Rows are points. Two turns around zero, p and q, are shown by what they do to some points. Write where each new point lands after one turn and then the other. Backwards means that the second turn is done in reverse. Each puzzle has new turns, and all numbers are rounded.
In the rows, zero is written as 128.

Turn p:
[102 132] => [103 136]
[148 154] => [151 151]
[160 133] => [160 129]
[101  93] => [96 97]
Turn q:
[ 91 111] => [ 89 117]
[167 109] => [164 103]
[147 144] => [149 141]
[ 91 140] => [ 93 146]
[144 135] => [145 132]
Where do these land?
q, then p: [114 126] => [114 130]
p, then q backwards: [135 142] => [135 142]
p, then q backwards: [177 115] => [177 116]
q, then p: [ 86 129] => [ 88 141]

Turn p:
[171 160 115 107] => [171 163 114 112]
[105 155 131 145] => [100 154 135 136]
[175  79 155 164] => [172  88 146 180]
[122 101 146 113] => [129  98 145 117]
[119 116 141 116] => [124 113 141 117]
[114 136 107 134] => [111 136 109 129]
[ 90 148 102 116] => [ 90 144 107 105]
Turn q:
[139 117 102 136] => [137 120 103 142]
[ 99 144 100 143] => [ 95 144 101 135]
[116 138 170 146] => [111 137 171 137]
[138 141 100 105] => [143 141  98 110]
[144 140 102 132] => [141 142 103 137]
[132  89 194 107] => [140  86 191 107]
Where do these land?
q, then p: [160 119 139 127] => [158 125 136 144]
p, then q backwards: [133 129 111  83] => [128 129 116  81]
p, then q: [ 91 163 135 135] => [ 90 154 140 107]
q, then p backwards: [144 146 106 124] => [147 144 107 128]
p, then q: [112  83 148 172] => [ 98  88 148 170]

Turn p:
[110 101 132 154 150 107 116 115] => [107 104 134 151 149 108 120 106]
[ 96 122  48 141 108 137 172 152] => [ 98 127  45 158  91 136 141 149]
[140 114 130 114  95  99 106 104] => [140 114 139 106  99  97 109 108]
[ 78 108 144 148 121 159 109 123] => [ 85 114 148 149 122 162 101 116]
[154 127 119 118 141 116 150 112] => [146 130 113 116 136 115 155 113]
[ 98 195 130 136 197 107 158 123] => [ 91 197 123 142 187 106 163 136]
[137 172 120 138 133 175 113 131] => [148 174 125 142 135 166 110 134]
[157 147 151  84 125 162 117 125] => [158 148 146  81 131 162 125 132]
[134 104 127 125 131 122 110 149] => [135  99 127 125 137 124 112 142]
[150 108 160 133 111 113 142 126] => [145 103 157 126 115 118 151 125]
[154 111 148 116  96 111 116 148] => [154 100 150 111 106 115 122 148]
Turn q:
[136 145 130 119 128  98 108 181] => [137 146 120 132 122 103 104 182]
[132 122  82 119 133 124 129 115] => [135 116  88 118 128 117 124 107]
[174  95 162 137 119 121 120 103] => [172 112 178 126 124 118 130 107]
[108 103 116 162 139 149  58 115] => [132  99 125 177 134 158  70 106]
[103 171 100 120  99 157 122 124] => [103 158  92 125  95 161 123 119]
[137 128 133 159 117 121 132 129] => [137 128 137 155 117 121 142 127]
[104 120 142 112  99 123 152 123] => [ 96 118 143 108 105 125 144 130]
[127 148 165 123 164  90 127 147] => [119 156 154 131 165  95 120 157]
[132 121 122 102 153 169 204 115] => [121 119 114  81 161 154 196 117]
Where do these land?
p, then q backwards: [ 94 165 140  77 120 135 111  69] => [114 175 147  70 113 127 125  76]
q, then p: [148 134 141 141 156  98 158 169] => [134 124 122 142 156  99 163 172]
p, then q: [152 116 144 155 134  93 123 139] => [147 115 153 145 141  92 138 137]
p, then q: [148 131 105 127 116 155 105 155] => [168 127 110 135 117 149 110 142]
q, then p: [138  99 145 116 115 114 142 166] => [133  91 137 115 124 123 141 167]
p, then q backwards: [124 142 118 122  91 108  91 137] => [132 132 128 109 103  97  91 142]
p, then q: [132 120  93  95 126 151 130  71] => [126 137 101  90 114 140 117  69]
p, then q backwards: [ 86 137  99 135 119 148 150  87] => [ 91 166 103 138 106 141 133  95]
p, then q: [ 93 114 139 113 139 150 115  91] => [ 94 126 138 115 139 156 107  95]
p, then q: [133 119 134 168 172 116 139 177] => [139 105 121 171 174 116 152 160]
p, then q: [161 132 150 158 120 140 143 149] => [160 129 148 144 128 136 164 145]

Turn p:
[149 121 130 123 118 116 148 146 138 149 136] => [153 129 122 125 107 115 139 134 137 151 135]
[112 137 126 138 113 148 140 133  99 141 135] => [111 136 133 127 117 145 151 141 101 133 133]
[111 120 145 147 116 143  91 117 141 142 136] => [ 92 125 134 146 126 145 111 119 143 138 153]
[109 131 144 110 124 142 113 133 114 136 137] => [109 125 156 121 132 129 122 136 114 137 141]
[149 115 141 134 104 111 144 130 142 104 139] => [157 118 127 132  98 124 130 119 142 105 142]
[ 85 132 102 107 122 135 123 120 140 124 140] => [101 133 119  93 147 126 122 148 129 113 147]
[143 138 136 136 138 120 148 136 138 132  82] => [135 130 130 133 120 119 146 121 151 134  82]
[131 179 133 144 133 122 149 128 141 143 119] => [130 177 134 136 131 123 157 126 146 130 113]
[154 114 107 105 168 145 136 115 135 112 135] => [166 115 118 107 165 145 113 119 124 132 117]
[128 112 149 138 115 114 136 116  87 143 139] => [121 116 132 142 107 118 145 105  91 136 143]
[125 118 118 124 147 120 146 145 138 114 148] => [153 115 120 125 147 120 139 145 133 120 140]
[140 120 108 130 137 122  62 117 125  97  89] => [108 116 116 149 138 130  61 122 128 108  90]
Turn q:
[136 112 126 149 104 103  98 138 120 110 147] => [139 110 103 150 113 123 116 151 125 100 149]
[149 111  94 110 110 122 147 149 132 112 152] => [139 126 109  93 106 124 155 158 134 108 127]
[117 162 149 107 133 145 151 115 139 146 143] => [109 162 162 118 117 118 136 106 124 144 132]
[147 141 145 134 144 149 104 124  98 125 146] => [130 135 146 134 155 133 123 129  96 110 157]
[124 122 146 157 136 131 146 116 146 143 109] => [136 115 139 150 127 137 136 112 137 165 126]
[134 120 132 126 132 112 138 107 140 106 130] => [138 118 129 136 120 121 146 109 143 112 124]
[142 115 114 110 154 131 136 129 118 157 142] => [133 128 124  93 152 108 138 128 122 143 141]
[153 131 152 113 149 104 109 113 155 149 120] => [163 140 143 135 144  98 112 108 153 135 138]
[111 164 140 137 119 126 124 147 157 108 110] => [117 157 141 161 116 146 121 139 153 126 109]
[135 144  98 110 127 109 123 127 108 151 114] => [135 147 102 114 140 105 117 130 109 132 104]
[114 108 119 114 117 113 144 138 102 125 101] => [118  99 120 117 126 117 122 139 120 128  89]
[ 98 118 124 142 142 157 135 130 132 125 136] => [ 96 118 128 123 134 155 137 122 134 141 140]
[105 117 126 156  97 162 109 131 117 107 114] => [112 108 120 142 113 180 106 134 112 120 127]
Where do these land?
q, then p: [134 114 134 127 120 137 149 153 125 104 124] => [136 101 146 122 112 134 140 144 140 129 121]
p, then q backwards: [ 72 144 110  97 132 136 118 121 136 167 127] => [ 95 135 112 102 161 145 138 160 114 160 154]
p, then q: [145 127 125 152 121 112 157 129 135  94 116] => [156 121 123 134 112 153 155 130 133 111 106]
q, then p: [129 124 138 132 146 140 134 111 101 109 146] => [134 106 136 125 143 131 149 114 107 109 138]
p, then q: [143 145 133 148 113 140 115 127 140 130 126] => [128 149 131 142 116 154 121 125 125 135 136]
q, then p: [116 117 100 155 124 132 114 120  99 132 126] => [118 116 100 125 143 144 125 143  94 132 123]
p, then q: [141 113 134 132 162 136 114 128 138 101 122] => [150 109 130 134 158 148 129 118 145 126 141]
q, then p: [133 129 135  31 115 124 143 133 140 110 121] => [131 126 179  92 110  84  92 114 161  94 103]
q, then p: [133 128 123 142 132 120 120 128 139 142 156] => [141 145 113 130 130 124 132 137 123 130 153]
p, then q backwards: [121 153 126 147 126 101 126 154 124 139 117] => [123 158 130 136 127  93 140 146 128 125 133]
q, then p: [148 130 128 133 121 137 131 118 133 172 119] => [134 150 128 130 119 123 117 114 109 166 128]
p, then q backwards: [121 113 150 141 124 121 115 113 126 136 137] => [109 123 145 142 133 128 124 107 129 130 142]

Turn p:
[123 131 180 188 102 120 107 106 152 127 147 118 122 119] => [105 137 188 171 109 101 115 114 138 124 135  99 153 120]
[120 149 133 164 102 119 101 110 171 125 129 106 172 124] => [103 168 129 145 104 106 122 114 152 117 129 107 182 133]
[126 138 149 164 113 103 128  95 161 166 170  88 158 139] => [119 163 151 134 116  87 137 105 143 157 158  72 162 143]
[115 124 142  86 167 128 129 108 111 119 146 140 145 105] => [124  99 129  87 158 139 127 115 126 142 150 149 148 107]
[111 156 135  54 130 157 120 144 105 109 157 142 146 111] => [108 131 125  66 131 168 122 156 124 130 163 167 131 101]
[141 107 115 131 115 164 173 120 128 123  93 133  99 157] => [144 112 132 146 113 155 171 124 135 123 100 140  90 162]
[ 99 115 143 177  90  75 129 127 174 120 164 112 141 143] => [ 98 146 144 152 110  48 141 124 144 102 152  90 139 132]
[131 173 106 100 138 121 125 119 125 128 161 155 117  94] => [151 160 124 110 148 139 124 120 123 130 160 155 126  79]
[ 91 148  96  90 154 151 108 127  80 113 158 110 123  96] => [100 128  99  92 141 171 118 111  76 131 161 141 124  91]
[157 137 129 125 139 118 160 157  85 119  70 131 107 155] => [159 122 133 116 150 140 132 155  99 116  64 137  97 157]
[166 102 100 129 158 139 147 137 114  94  85 147 116 145] => [169  92 106 137 147 154 134 128 125  92  95 146 114 157]
[106 125 109  97 124 133 126 123  86 143 116 162 142  98] => [133 114 105 106 115 131 128 128  99 155 123 178 133 101]
[148 106 123 130 138 143 153 169 135 138 104 120 117 104] => [144 104 108 148 134 148 145 165 133 133 103 109 119 115]
[135 116 119 147 157 153 134 161 124 144 100 157 113 171] => [139 115 113 167 152 140 120 154 125 137 114 149 102 176]
[130 115 124 107 141 122 123 133 143 134  74 126  89 146] => [125 117 113 131 144 135 117 120 155 131  79 132  85 136]
[150 108 145 161  80 101  85 111 154 145 173 103 141 140] => [130 141 149 141  75  85  93 114 150 127 161  77 143 136]
Turn q:
[139 164  92 143  65 109 174 103 137 159 134 111 107 148] => [164 172  82 141  89  99 158  91 138 146 123 124  98 154]
[143  91  97 105 127 123 127 120 114 140 151 130  89  80] => [138  78 118 111  89 115 124 135 113 119 138 142  85 102]
[103 130 182 121 141  97 103 144  98  98  88 144 178 116] => [ 84 147 165 108 152 125 100 132  87 122 100 126 189 115]
[140 172 138 116 116 130 153 106 150 143 174 129 108 127] => [146 162 127 114 120 112 157 108 157 135 171 132 104 112]
[124 120 134 110 158 117  95 143 104  60 115 124 158 154] => [ 91 128 131 114 151 144  85 150 121  77 131 129 173 149]
[133 157  83 159  94 160 155  94 160 137 143 141 113 100] => [151 140  92 175  94 127 162 103 164 134 129 142 106  92]
[152 104 108 126 172 120 145 132 142 143 129 104 142 102] => [149  77 107 123 156 114 139 129 117 118 135 103 127 111]
[108 109 104 148 154 118  92 121 133 153 156  94 105 102] => [108  85 122 151 134 114  99 120 126 144 149 104  81 116]
[141  87 177 124 144 121  88 119 135 101  93 124 138 141] => [128 105 184 116 153 136  88 118 129 104 101 130 155 144]
[152 135 116 174 116 133 155 125 114 151 163 149 110 137] => [149 138 126 168 119 119 169 125 110 133 155 152 101 141]
[112 142 126 129  86 172 172 104 115 152 148 117 138 148] => [139 150 113 133  86 163 172  99 137 158 148 118 134 145]
[139 119 136 105 129 129  78 165 131 131 116 140 164 137] => [141 126 143 122 140 132  81 171 123 144 127 128 165 128]
[ 92 111 144 106 157 112 117 136 134 115  97 166 144 163] => [ 93 122 134  99 168 138 114 140 135 142 101 163 159 148]
[138 177 118 134 120 159 150 121 113 152 109 124  93 136] => [152 172 110 131 126 163 152 122 125 132 119 123  86 121]
[105 103 167 121 139 121 116 188 139  86 105 124 134 131] => [ 89 120 169 113 142 121 122 178 137 112  96 106 157 143]
Where do these land?
p, then q: [159 108 117 130 138 135  82 143 100 181 148 146 146 138] => [168 120 129 157 120 125  78 151 108 160 161 134 115 148]
q, then p: [129 136 140 105 113 160 114 166 148 145 144 120 134 144] => [125 149 126 129 124 140 120 172 154 147 142  95 126 133]
q, then p backwards: [ 92 127 120 117 138 162 114 136 121 169 121  95 141 114] => [133 112 135 114 146 155 116 136 120 169 134  84 115 105]
p, then q: [147 134 165 169 119 117 155 108 141  83 130 104  75  95] => [110 125 185 129 131 129 156  88 125  75 106  86 134 109]
q, then p: [163 133 141 136  90 131 169  49 162  78 118 117  85 100] => [150 134 179 122 107 126 171  71 181  66  99 145 139 101]
q, then p: [105 137 116 112 134 103 122 132 113 147 180 123 145 144] => [123 144 111 112 128 101 119 124 111 151 180 123 109 127]
q, then p: [139 109 114 118 133 116  92 134 144 127 118  89 141 142] => [118 119 106 124 122 128  85 115 143 117 128  97 131 149]
p, then q: [123 150 116 133 123 127 122 155 126 145 132 121 187 114] => [129 148  87 134 127 121 120 156 109 150 143 110 161 123]
p, then q backwards: [137 113 124  79 128 133  94 151  94 123 139 117 148 105] => [124 115 104  63 140 135 107 132 103 131 126 125 140 108]
p, then q: [134 126 142 162 130 160 144  77 148  51 124 130 101 122] => [103 122 172 146 125 153 168  79 159  79 122 141 165 126]
p, then q backwards: [120 137  93 128  91 137  90 147 115 128 127 116 115 122] => [120 153  96 121 100 130 109 124  90 116 125 121 114 109]
q, then p backwards: [131 146 162 136 150 112 170 114  90 132  88 162 128 188] => [111 190 112 128 162 140 169 101  96 109  99 129 145 166]
p, then q: [117  68  94 124 111 122 136 160 125 141 141 127 147 120] => [131  97  92 139  85  93 130 149 116 130 125 126 118 159]
q, then p: [ 91 140 162 139 150  87 151 115 150 137 100 191 123 136] => [130 124 130 123 190 101 146 119 135 170  99 185 137 118]
p, then q backwards: [134 155 114 131 174 117 165 132 142 132 110 161 104 136] => [154 151 127 157 166 125 141 126 154 149 106 156 114 153]
